Every row gives one point. Each copy is the shape, with its points in the same order, turned, moved and blurred by noise. Some copies are also mirrored. Which?

Shape (5 x 2):
[[ 36  -4]
 [  4   4]
 [-60  21]
 [  7 -16]
 [ -7  14]]
Copy 1:
[[-28 -31]
 [ -5 -14]
 [ 42  35]
 [ -3 -30]
 [ -4  11]]
Copy 1 is: mirrored
Copy 2, 5 rows:
[[-36 -19]
 [-13   6]
 [ 34  51]
 [ -5 -14]
 [ -9  18]]
Copy 2 is: mirrored

Shape:
[[-21  21   3]
 [ 42  24   5]
 [ 25 -10  17]
 [-34  47  11]
 [  3 -36  25]
 [ 16 -31 -33]
 [ 28 -11   0]]
Copy 1:
[[ -5 -31  10]
 [ 27  22  -1]
 [-10  20  -8]
 [  7 -46  34]
 [-44  12 -19]
 [ -5  -7 -60]
 [ -1  19 -23]]
Copy 1 is: mirrored
Copy 2 (7 x 3):
[[  4 -17 -34]
 [ 22  37  -1]
 [  8   8  22]
 [ 15 -18 -56]
 [  0 -21  27]
 [-45  18  15]
 [ -1  16  16]]
Copy 2 is: mirrored
Copy 3 (7 x 3):
[[ -2  24   3]
 [ -7 -33  31]
 [ 21 -29   4]
 [ -6  46  21]
 [ 42 -19 -20]
 [-11 -36 -42]
 [  6 -34  -5]]
Copy 3 is: mirrored

Shape (8 x 4):
[[ -3   0   5  17]
 [ -3  -4 -16   4]
 [ -9   1  16   8]
 [-30  -2   6  12]
 [-30  21  -3  -5]
 [ 60 -10  10  16]
 [ 29   6 -10 -27]
 [-28  -4  -4 -29]]
Copy 1, 8 rows:
[[  9   1  -8   7]
 [ 16   1  -1  -8]
 [ -8   1  -9   5]
 [  8  -4 -32  -8]
 [  5  14 -31 -26]
 [ -1   4  50  32]
 [  3  26  39 -17]
 [ -4  -2 -14 -42]]
Copy 1 is: only turned
Copy 2:
[[-22 -13  -6 -13]
 [-21   8   1 -21]
 [-13 -16 -14 -18]
 [-18 -21  -8 -40]
 [  6 -17  10 -35]
 [-37  11 -22  40]
 [  6  30  -1   8]
 [ 11  10  -8 -44]]
Copy 2 is: only turned

Shape (7 x 4):
[[ 21 -29  15  -3]
 [ 24   0  -6  25]
 [  6   0   1  -7]
 [-51  26  -6   7]
 [ 21 -56  -1  10]
 [ 25  -9  36  26]
 [-44  31  -5 -22]]
Copy 1, 7 rows:
[[ 13 -20  22  -5]
 [-26 -23  12  10]
 [  3   0   5   8]
 [-18  52   2  30]
 [ -5 -33  42 -24]
 [  3 -36  30  26]
 [  5  52 -15  18]]
Copy 1 is: only turned
Copy 2:
[[ 39  -4   1  21]
 [  9  18 -20  39]
 [ 10   9   6  13]
 [-13  59  10 -21]
 [ 60  11   3  41]
 [ 33  -4 -37  14]
 [-19  39  26 -29]]
Copy 2 is: only turned

Shape (12 x 6):
[[ 29  20  -1  24  16 -20]
 [ 33 -16 -16  12  -1  -2]
 [ 16  -1  -5  27  26  14]
 [ 19  17  22   7  -4  -4]
 [ -4 -19 -25   2  15  -6]
 [ 23   2  14  -2  24  12]
 [  8  41   3   2  53  -1]
 [ 21  40   4 -23  28   8]
 [-28 -19  -7  16 -15 -15]
 [-34 -17 -42  36 -21  -1]
 [-24  21 -24  36  -1 -16]
 [  4  22   6  -7  50 -17]]
Copy 1 (12 x 6):
[[ 39   7   9  29  -1  12]
 [ 25  32   6  -9 -12  22]
 [ 41   9   8 -17  12   0]
 [ 17 -16  -5  12   2  25]
 [  8  35  -4  -8  -6 -15]
 [ 14   3  15  -6  22  17]
 [ 24 -12  30  25  32 -16]
 [  1 -15  39  16  13  -2]
 [  9  19 -45  -8 -16 -13]
 [ 29  27 -36 -25 -40 -36]
 [ 38  -1 -22  11 -25 -34]
 [ 12   5  17  32  34 -16]]
Copy 1 is: mirrored
Copy 2, 12 rows:
[[ 12  24  11  25  17 -21]
 [  2   4   8  29  14  18]
 [-17  -7  16  22  12 -17]
 [ 19   5 -14   6   1 -17]
 [-19  13  26   7  -7  21]
 [  5  -9   7  23 -17 -16]
 [-12  27  18  21 -23 -51]
 [ -4  20 -15  29 -36 -31]
 [ -6  12  17 -31  10  23]
 [-40  17  12 -31  34  33]
 [-22  39  11 -23  24 -10]
 [  1  26  26  16 -30 -35]]
Copy 2 is: only turned
Copy 3, 12 rows:
[[ 28 -28  14  28  11  13]
 [ 24  -9 -18  15   8  -9]
 [  8 -15  13  30  14 -18]
 [ 22 -11  27  -3  -5  11]
 [-11  14 -18  27  15   5]
 [ 25  11  26  18   6  -9]
 [  8   2  51  55   3  13]
 [ 24  16  40  41 -20  12]
 [-27  -6 -16 -12  15  16]
 [-45 -24 -38   4   3   3]
 [-32 -34  -1  20   0  22]
 [ 10  11  39  45  18  23]]
Copy 3 is: mirrored
Copy 4, 12 rows:
[[-14 -23 -32   3 -29  -1]
 [ -4 -43   8  16 -13   2]
 [-21 -29 -22  17   8   6]
 [  8 -20 -20 -10  -6 -17]
 [-13  -8  17  16  -1  27]
 [ -3 -37 -18  -6  11   8]
 [ -9 -10 -60 -15   0  31]
 [ 22 -24 -49 -14   0  22]
 [-15  19  29  14  -5  -8]
 [-10  21  25  51  -6  -1]
 [-18  27 -16  33 -23   4]
 [-13  -7 -35 -24  -7  30]]
Copy 4 is: only turned

Shape:
[[-29  22 -27  25  15  42  23  -8]
 [-18  -1  -3 -16  20 -12 -20 -22]
 [  6   6 -27   3 -16  17 -12  28]
 [-17  -6   0 -23  -6 -16 -24 -27]
 [-19 -15 -38   2  11  -8 -27 -34]
 [-18 -10 -25 -25  23   7  32 -32]
 [ 23  34 -16   9 -33  24  31  17]
 [ -3  14   4 -26   3  28  14   3]
 [-25  25   7 -25  17 -17  20  15]
 [-21  -4 -33   8 -28  -1  10   5]
 [ 17 -13  10  19 -26  27 -17  17]
 [ 18 -12  -6  26  -7   7 -19   6]]
Copy 1 (12 x 8):
[[-12  34  35  15  30  -8  19 -33]
 [  3  48  -9 -16 -12   9 -10  11]
 [-33 -10   7 -21  -3 -10   4 -12]
 [ -5  41 -25 -11 -15  -3 -12  27]
 [-25  54  -9   4 -28  10 -18  -9]
 [ 10  54 -19  -4  25  -5 -13 -31]
 [-15 -30  17  -4  36 -35 -11 -10]
 [ 10  18  -3 -26  20 -26  11  -9]
 [ 12  24  -1 -36  38  18  -1  14]
 [-40   7 -12   8  19   2  -4  -7]
 [ -8 -29  -1   3 -24 -18  22   1]
 [ -9 -12   4   5 -28   0  -2  -7]]
Copy 1 is: mirrored
Copy 2 (12 x 8):
[[-12  29  49 -24 -18 -37   8   9]
 [ 35  -7   9 -20   5   8   0  25]
 [ -6  24  14  29 -11   0 -17  -4]
 [ 37  -6  -2  -8  28   4  -8  20]
 [ 46  -8  24   3  -4 -20 -14  37]
 [ -4   4  10 -35   1 -20  -8  58]
 [-42  31  -4  22  -3 -26  16  -8]
 [-14  32  -4 -25   1   2  -3   9]
 [-19   1  18 -21  14  31  18  21]
 [-10   5  31  22  18 -20 -15  16]
 [  0   9  -4  12  -8 -15 -29 -38]
 [ 11 -10   1  16 -20 -15 -19 -17]]
Copy 2 is: mirrored
Copy 3 (12 x 8):
[[ 13  -2  41 -13  37  11  60  16]
 [ 10   8 -20  16   0   5  24   3]
 [ 16 -17  27  -8  33  -5 -19  14]
 [  9   1 -23   4 -14   5   4 -12]
 [ 19  -7 -31   4  32   7  27  -6]
 [ 13 -31  -5   6  -2  23  53  23]
 [ 12 -17  40 -60  17  -9  -3  32]
 [ 17 -13  36  -1 -11 -12  19  20]
 [ -7  11  19   7 -20  30  -2  35]
 [  6 -18  15 -27  33  25   1  -5]
 [ -9 -24  31 -15  20 -39 -14 -14]
 [-12 -15   4 -13  34 -30  -5  -1]]
Copy 3 is: mirrored

Shape:
[[ 36  12  -7  21 -12 -21 -10  14]
 [-38 -52  -3  45  19   6   5  16]
 [ 21  41   0  30 -11  -9  10  10]
 [ 33  23   4  38 -15  -6  26  16]
 [ -7 -12  28 -18  38  -1  14 -32]
 [ -1   3  -7  -3   8  28  10   0]
 [-45 -24 -15 -10  10 -12  15  21]
 [-17 -23   8 -31  23  20  -9 -49]
 [ -3  27 -11  46 -28 -17  10   3]
 [-42 -12  16  27  17  10 -20  24]
 [ 10  12  13  25 -50 -11  16  29]]
Copy 1:
[[ -5   0  11 -26 -42  -3 -19  28]
 [ 29 -29 -25 -43   9  27   1 -44]
 [  1  19  -8  -1 -44 -27  -3  14]
 [ 10  -9  -6  -9 -50 -32  -8  12]
 [ 15 -13   3  38  27  21 -29  -9]
 [ 18   0 -29  -2   9   1 -10  18]
 [ 35  -3  12 -24  32  17  20  -6]
 [ -5 -10 -13  16  57  28 -33  10]
 [-14   9  -3 -22 -31 -29  12  -4]
 [ 28  22 -16 -29  10  23 -12 -38]
 [ 11   6  18 -39 -26 -47 -13   5]]
Copy 1 is: only turned
Copy 2 (11 x 8):
[[-11   3  17 -13 -35  13 -10  -6]
 [  5 -52  56  25  19 -25   5  40]
 [-13  11   4 -22 -29  29   4  30]
 [  3   1  14 -29 -41  20  16  24]
 [ -4 -36 -29  49   4   0  22  24]
 [ 21   7   2  21  -3  -1   1  28]
 [-17 -12  19  17  39 -32  27  19]
 [ 21 -23 -29  60  29  -3 -12   9]
 [ -7  -9  25 -32  -1  39   0  25]
 [-18 -35  22  14  11 -23 -17  52]
 [  9 -14  11 -57 -17   3   2  11]]
Copy 2 is: mirrored
